Each row is a point. The points of each table are mixes of a few directions, plus a little noise. Count the directions of each table, and those that both share. Where both have some left over, give the other angles between the two spaces (their principal angles), to ten degrees, smallest first.
(in the rows, 128 means zero)

First (6 x 3):
[[ 87 131 143]
 [ 82 131 145]
 [162 127 115]
 [246 121  86]
 [ 63 132 152]
 [125 128 129]]
Second (4 x 3):
[[115 163 147]
 [148  74 100]
 [101 200 166]
 [149  74 100]]
Directions: first 1, second 1, shared 0; angles 60

First, 8 rows:
[[141 114 140 138 133 102 107  99 130]
 [164 154 112  97 126 114  96 122 138]
 [ 93 124 127 108  95 140 118 150 134]
 [106  57 177 164 110  65  74  58 136]
 [137 174  97 127 160 187 201 184 112]
 [131 144 118 153 165 165 193 154 110]
 [158 104 150 181 176 100 144  81 115]
 [ 94 154 104  57  61 150  91 178 148]]
Second:
[[187  93 112 108 136 120  67 165 128]
 [149 126 153  22 147  98  87 133 147]
 [163  94  74 249 111 165  94 171 106]
 [ 30 183 136 176 123 164 142 113 142]
 [152 116 134 105 128 110 153 116 121]
 [ 62 167 139 153 124 144 164 103 134]
 [147 119 139  99 129 109 161 110 122]
 [136 125 136 113 127 116 157 113 123]]
Directions: first 3, second 3, shared 0; angles 40, 60, 90

First (8 x 14):
[[110 180 119 148 150 136  91 144  90 153 101 174 199 120]
 [154 156 105 120 170  81 132 127 158 143 103 135 204 100]
 [ 49 154 231  89  68 170  43 132  62 120 163 176 104 165]
 [172 104 121 139 168  90 166  75 145 130 128  94 136 156]
 [151 104 128 184  93 127 151 129 194 143 113 105  35 148]
 [137 154 103 156 170 127 126 118  95 147 108 146 187 130]
 [133  40  73  30  67 149 135 179 114  56 173  92  76  94]
 [117 131 144 159 138 142 180 116 165 133 136 104  81 113]]
Second, 10 rows:
[[138 146 179 111  69 157 110  30  88 165 131  55  41 196]
 [136 135 185 116  73 152 111  36  93 157 137  65  39 201]
 [120  90 168 141 125 119 125 124 134 106 151 145  99 166]
 [134 135 171 118  85 147 115  57 100 152 133  77  60 183]
 [121 119  88 139 171 108 141 199 156 103 124 179 193  75]
 [127 136  98 128 147 123 135 159 137 125 119 144 166  94]
 [128 148  65 128 166 117 141 190 146 123 108 159 204  57]
 [118  96 126 144 156 108 135 177 152  96 140 176 155 115]
 [131 128 151 124 108 136 122  95 116 137 133 106  95 157]
 [126 148  50 130 179 112 145 213 155 117 105 173 228  37]]
Directions: first 6, second 2, shared 1; angles 80

First, 10 rows:
[[103  70 152 181 135 138 110 129 179 127  96 126 108 207 139  90 150 108
    7 220 154 151  60 199]
 [185 174 122 140 129 156 176 131 133 159 200 103 155  97 171 169 114 149
  153  62 117  63 165  71]
 [118  74 128 164 119  71  69 116 108 101  59 143 134 241  90  88 181 142
   49 209 142 183 111 188]
 [142 124 139 113 125 109 115 159 115  95  92 136 150 103  99 157 111 111
  215  89 118 142 161 102]
 [121 132 147 134 154 167 142 135 169 141 145 149 110 114 152 129  97 117
  103 139 123  94 141 136]
 [123 166 104  94 116 140 158 112 106 149 173 103 122  65 141 137 123 136
  171  83 126 118 115  94]
 [106 131 146 131 159 173 140 126 174 147 146 156  97 117 154 116  97 118
   80 157 124  96 133 150]
 [160 122 112 142 104  79 109 123  84 114 111 112 162 173 106 133 167 152
  139 118 130 150 140 117]
 [ 98 125 105  94 122  76  83 102  70 109  87 159 120 150  79  99 151 150
  138 153 119 173 151 147]
 [123 163 127  89 121 171 178 147 141 140 171  92 122  12 150 164  88  97
  225  52 127 110 102  76]]
Second (8 x 24):
[[179  60 183 206 141 110  90 188 178  78  50 148 171 225 113 152 129 102
  103 160 135 133 159 153]
 [134 212  86  85 152 145 153  68  84 183 219 167 109  94 155 120 114 199
  111 102  93  56 221  96]
 [188  59 190 215 145 107  85 192 181  77  46 157 178 239 113 155 129 106
   97 162 130 124 177 153]
 [109 135 116 110 119 131 137 120 119 133 138 113 117 100 128 122 130 122
  139 123 133 140  99 126]
 [116  94 142 139 113 121 121 150 142 106  93 105 131 130 118 130 135  96
  141 138 145 166  74 141]
 [ 93 187  82  67 121 144 158  78  87 168 196 119  95  55 143 111 125 156
  142 102 119 115 118 105]
 [102 116 122 113 108 128 133 129 127 123 118  98 117  99 122 124 135 106
  148 128 143 163  65 133]
 [100 160 101  89 121 138 146  98 104 152 165 115 106  76 136 115 128 139
  140 112 126 129 108 118]]
Directions: first 5, second 2, shared 2

First:
[[127  83  80 131  97 165 117 155 191 128 135 106 160  66 102 154 108 129
  135 156 157 113 124 137 137 109 133  96 135 128 101 102]
 [133 145  82  99  96 154 165  87 118 182 116  75 134 141 158 155 164 163
  140 153 137 131 132  76 207 152  95  95 185 150 125 127]
 [117 180 158 100 159 108 154  79  69 150 136 119 118 197 159 126 173 147
  140 130 128 129 146  87 143 164 121 136 149 124 140 128]
 [136 126 130 164 141 103 116 143 141  84 114 193 116 129 101 102 115  72
  128  73  75 138 124 183  56 112 162 155  79 134 141 173]
 [130 127 128 133  85 129 164 120  78 135 135  86 125 131 143 160 126 160
  104 130 145 131 117 107 158 127  68 118 181 161 128  92]
 [110 154 181 121 225 100  82 128 154  97 142 203 128 163 106  78 142  83
  159 117 112 118 155 157  44 140 217 161  46  72 132 157]
 [159 109 149 146  91 120 118 158 101 137  97 114  88 103 159 107  80 145
   84 114 107 159  88 136 182 106  74 153 127 143 155 151]
 [115  99 116 131 131 145 109 150 171 112 150 128 156  93  98 144 115 122
  136 150 158 105 135 141  99 117 152 111 118 113 104  92]]
Second, 8 rows:
[[127 102  96 132 129 142 123 134 182 137 110  85 165 132 125 130 120 138
  139 134  99 137 143 152 182 128 155 130  95 100 137 187]
 [138 107 180 147  77 117 144 159  48 119 139  84 102 106 149 148  76 174
   64 131 161 136  90 117 158 105  35 143 174 155 137  67]
 [133 158 158 119 144 117 114 124  97 123 138 191  84 118 131 107 138 104
  129 122 149 122 117 108  68 130 126 129 139 141 119  88]
 [103 131  77 139 130 129 163 100 153 108 138 119 183 164  95 159 165 105
  159 107  99 114 163 154  97 138 168 113 124 136 120 153]
 [136 110   7 105  78 190 143 105 216 189  98  76 163  90 134 160 161 140
  165 164 124 129 138 100 218 140 134  66 164 146 108 161]
 [131 175 184 121 157  91 128 107  61 124 129 174  79 167 149  99 144 117
  120 104 121 137 122 108  90 141 118 153 130 137 143 120]
 [148 142 159 138 131 110 104 146 105 111 119 200  70 102 130  93 113  95
  112 102 125 136  99 132  72 114 119 144 119 147 131 115]
 [101 101 164 122 175 127 103 149 162 111 152  89 178 141 113 132 108 151
  135 158 144 113 156 154 139 131 171 145  78  61 129 133]]
Directions: first 5, second 6, shared 5

First, 8 rows:
[[ 87  79 143 131 147 148 163 107 136  74  57 144 110 161 110 104 191 132
  183  95 103 116 148 171 121 160  99 111 121 151 111 104]
 [116 158 148 123 128  97  46 172  93 195 229 143 169 103 165 161 123 130
   94 143 129 131  95 117 100 101 166 113 111  95 141 134]
 [ 91 130 125 128 125 124 142 134 102 130 113 142 106 106 120 142 142 111
  150  82 110 118 118 136 114 129 103  92 168 118 124 118]
 [100 111 142 128 138 129 123 130 120 120 120 142 129 136 129 126 161 129
  149 112 114 122 128 148 115 137 122 111 123 130 123 116]
 [202 198  65 129  82 121 171 122 134 160 137  85  95  71 113 150   7 103
   71 141 167 142 118  55 167  95 122 156 198 112 144 165]
 [151 133 125 128 126 128 123 126 140 131 139 118 137 133 131 124 112 134
  112 152 140 134 131 118 137 124 141 147 114 131 132 136]
 [158 104 151 127 146 135  95 122 162 116 148 122 169 175 143 102 144 159
  113 189 142 137 145 138 136 136 166 171  52 146 130 131]
 [118 109 124 130 131 141 162 111 137  97  81 128 109 139 112 115 144 126
  152 111 120 123 141 141 133 143 107 124 137 141 120 120]]
Second:
[[155  86 109 186 165 102  79 125 101 129  83 136  84 145 129  82 132 136
  112  71 143 160 141 119 104 112 130 149 109 125 120 130]
 [183 182 150 100 132 110 101 137 151 146 194  81 145 124 176 109  60 139
   66 171 151 140 126  94 172  97 174 153 118 112 162 159]
 [103 152 131 121 122 114 117 146 101 153 154 135 123  98 138 149 122 115
  126 101 118 122 109 124 117 116 123  97 160 108 133 127]
 [154  98 156 121 151 143 120 110 172  91 118 114 154 184 141  86 150 159
  127 176 135 134 155 147 148 144 155 165  61 153 130 128]
 [110 146 159  99 132 127 128 135 134 124 155 120 142 128 151 128 133 130
  130 135 115 116 123 138 141 128 136 109 131 122 141 128]
 [ 79  83 106 165 124 129 104 140  87 149 112 184 135 124  94 163 189 121
  166 100 114 126 115 150  67 143 106 109 118 130  98 103]
 [155 142  78 153 105 123 145 126 113 149 110 126  99  96 103 145  84 111
  112 111 147 139 122  95 124 115 111 139 166 121 123 139]
 [ 84 137 133  79  91 175 230 106 165  85  96 128 145 125  93 162 152 115
  185 158 101  88 134 155 152 168  89 102 162 154 119 112]]
Directions: first 3, second 5, shared 3

First:
[[176  83 172 123 126 165 131 135 164 156 150  84 137 140  91 138 125 178
  114 103 148 102 100  77 129  93 114 127 133 139 157 171]
 [164 150 143 114  98 188 169  90 143 181 160 161  97  99  38 110 122 111
   75 168 125 147 146  71 134  72 101  72 110 134 123 151]
 [ 82 213  68 122 111 123 149  88  82 126 114 214 101  90 115 103 130  37
  109 196  96 181 180 165 125 138 130  94 104 112  80  82]
 [102 134 106 132 140 100 109 139 111 102 108 126 143 135 169 132 133 118
  150 122 123 130 130 165 122 157 141 151 131 121 121 109]
 [ 97 146  47 101 156 145  75 135  85 106  74  82 223 142 149 147 158  99
  146 138 123 149 126 191  81 151 147 182 109  95 116 126]
 [129 150  82 101 132 175 113 112 108 143 109 111 178 122  91 132 146 101
  111 155 123 152 135 138  99 112 126 135 106 109 118 142]
 [152  69 249 183 112  51 172 156 188 117 185 158  13 137 177 118  87 202
  149  68 145  71 107  73 195 140 121  97 176 177 159 119]
 [121 104 105 120 153 125  88 153 119 107 101  72 188 153 160 149 143 147
  153 103 136 116 107 158 106 147 142 176 130 116 138 137]
 [130 103 180 156 123  80 145 144 151 115 150 146  72 133 165 123 109 159
  144  99 133 102 120 113 160 143 129 118 153 150 140 115]]
Second (9 x 32):
[[132 120 116 127 108  67 142 129 122 114 108 133 154 129 137 126 112  62
  112 136 102 142 114 139 139 146 106 119 127  69 125 126]
 [151 143 132 144 134 140 139 135 115 125 141 115 138 117 167  97 134 164
  118 113 123 140  95 124 154 105 114 140 125 167 123 154]
 [121 147 142 112 131 171 124 131 131 138 138  96 142 129 115 137 151 158
  129 128 155 128  85 110 113 108  98 147 115 132 141 133]
 [195  35  46 133  50  50  96 128 123 184  84 169 158 112 100 177  50  37
  118 120  48  87 202 155 110 196 226 154 118  13 122 193]
 [192 105  82 162 142  90 119 142 100  97 114 130 176 116 190  79  89 121
  101  98  60 131 146 175 174 141 174 122 147 155 111 170]
 [ 55 136 177 126 149 108 164 111 145 124 128 139  62 159 128 137 187 132
  165 158 196 168 149  88 118  97  93 115 126 148 112  82]
 [ 90 156 135  89 177 196  85 128 145  85 131 104 153 145  65 147 127 129
  128 135 142  99 138 161  89 149 124  93 150 131 159  57]
 [109 204 178 137 143 167 151 127 130  97 178 155  77 102 139  86 123 170
  113 128 135 123  86 125 163 118  83  86 143 192 140  77]
 [107 104 143 120 118 162 132 119 140 188 130 110  93 144 111 166 179 180
  167 136 190 137 137  75  92  91 135 176 101 142 121 159]]
Directions: first 3, second 6, shared 1; angles 50, 70

First:
[[126  96 102 121 173 116 165 124 148 125 147 167 114  77 143 147 166 120
  149 115 154  74 114 162  77 112 175 147 129  82  98 168]
 [ 90 183  99 127 187 138 137 132 109 128 134 128 129 137 107 171 121 178
  155 121 113 116 105 123  90 117 177 127 166 148 118 169]
 [138  66 102 122 172 110 176 119 160 123 152 180 105  59 155 141 181 100
  150 112 166  59 113 177  70 106 179 156 117  56  92 171]
 [162 173 131  75 163 181  98 101 171 153 191 188 117  64 134 100 241  47
  146  89 165 107  73 107 148 186 178 176 101 133 131 132]
 [ 94 185 120 140 149 134 116 137  85 127 111  92 147 189 107 163  78 182
  132 133  88 154 125 104 121 117 134 107 163 176 139 141]
 [ 53 129 129 174  69  96 143 170 139 114  70  99 107  81  79 113  82 249
  130 190 157 145 178 144 123 129  88  94 178 109 124 139]
 [132 178 138 117 127 153  97 122 117 136 135 116 138 159 119 124 131 121
  123 121 111 156 114  96 156 149 123 127 128 173 146 110]
 [183  80 164 108  72 134 105 114 159 135 139 147 124 104 153  73 168  47
  103 122 154 138 138 125 179 160  86 143  74 114 141  76]
 [136 164 165 128  60 147  76 131 110 135 104  82 147 184 110  96  88 129
   95 143 102 198 148  80 203 157  59 104 118 187 170  68]
 [116  92 104 148 167  97 168 132  95 113 114 114 136 172 143 180  75 153
  133 122  97 105 135 154  75  70 147 113 142 110 109 156]
 [171  56 158 140  66 102 122 123 112 120 102  98 143 179 160 109  79  84
   89 135 106 154 164 134 162 107  59 109  86 124 142  72]]
Second, 10 rows:
[[151 159 126 148 211 151  78 120 129 186 157 131 101 123  95  94 140  84
  133  88  75 130  86 128  33 106 184 127  82 137 123 212]
 [ 89 106 125 107  75 102 133 168 116 102 122 151 160 145 173 157 142 158
  128 141 169 127 162 129 183 143 111 113 160 118 134  62]
 [188 138 138 147 146 160 178  48 153 112 106  75  86  93  65 108  81 116
  122 148 105 129 103 124 119 124  95 167 117 142 121 170]
 [143 109 133 123  74 129 193  89 142  73  93  96 126 112 118 144  92 154
  121 169 158 125 147 126 195 143  66 150 159 129 128  86]
 [192 121 142 141  97 156 224  26 161  68  80  56  91  83  67 123  58 139
  117 180 132 127 122 124 178 138  46 180 144 140 124 129]
 [110 142 123 131 168 126  77 163 115 170 154 154 132 142 140 117 158 109
  134  96 109 128 116 128  78 116 176 108 107 125 128 156]
 [ 59  94 120  96  44  83 128 201 108  95 121 170 185 161 210 176 157 172
  129 143 193 126 183 130 214 150 110  95 176 109 138  23]
 [107 148 121 133 185 127  55 174 111 188 165 165 132 147 141 112 168 101
  136  82 100 128 110 130  55 112 197 100  96 126 127 170]
 [153 146 130 143 174 147 115 106 134 153 136 117 105 118  96 106 123 104
  128 112  95 129 100 128  79 115 149 137 101 136 124 181]
 [ 84 119 121 114 107 103  99 184 111 133 140 164 158 152 174 146 160 141
  132 119 150 127 149 129 143 133 145 102 140 117 132  90]]
Directions: first 4, second 2, shared 0; angles 50, 90
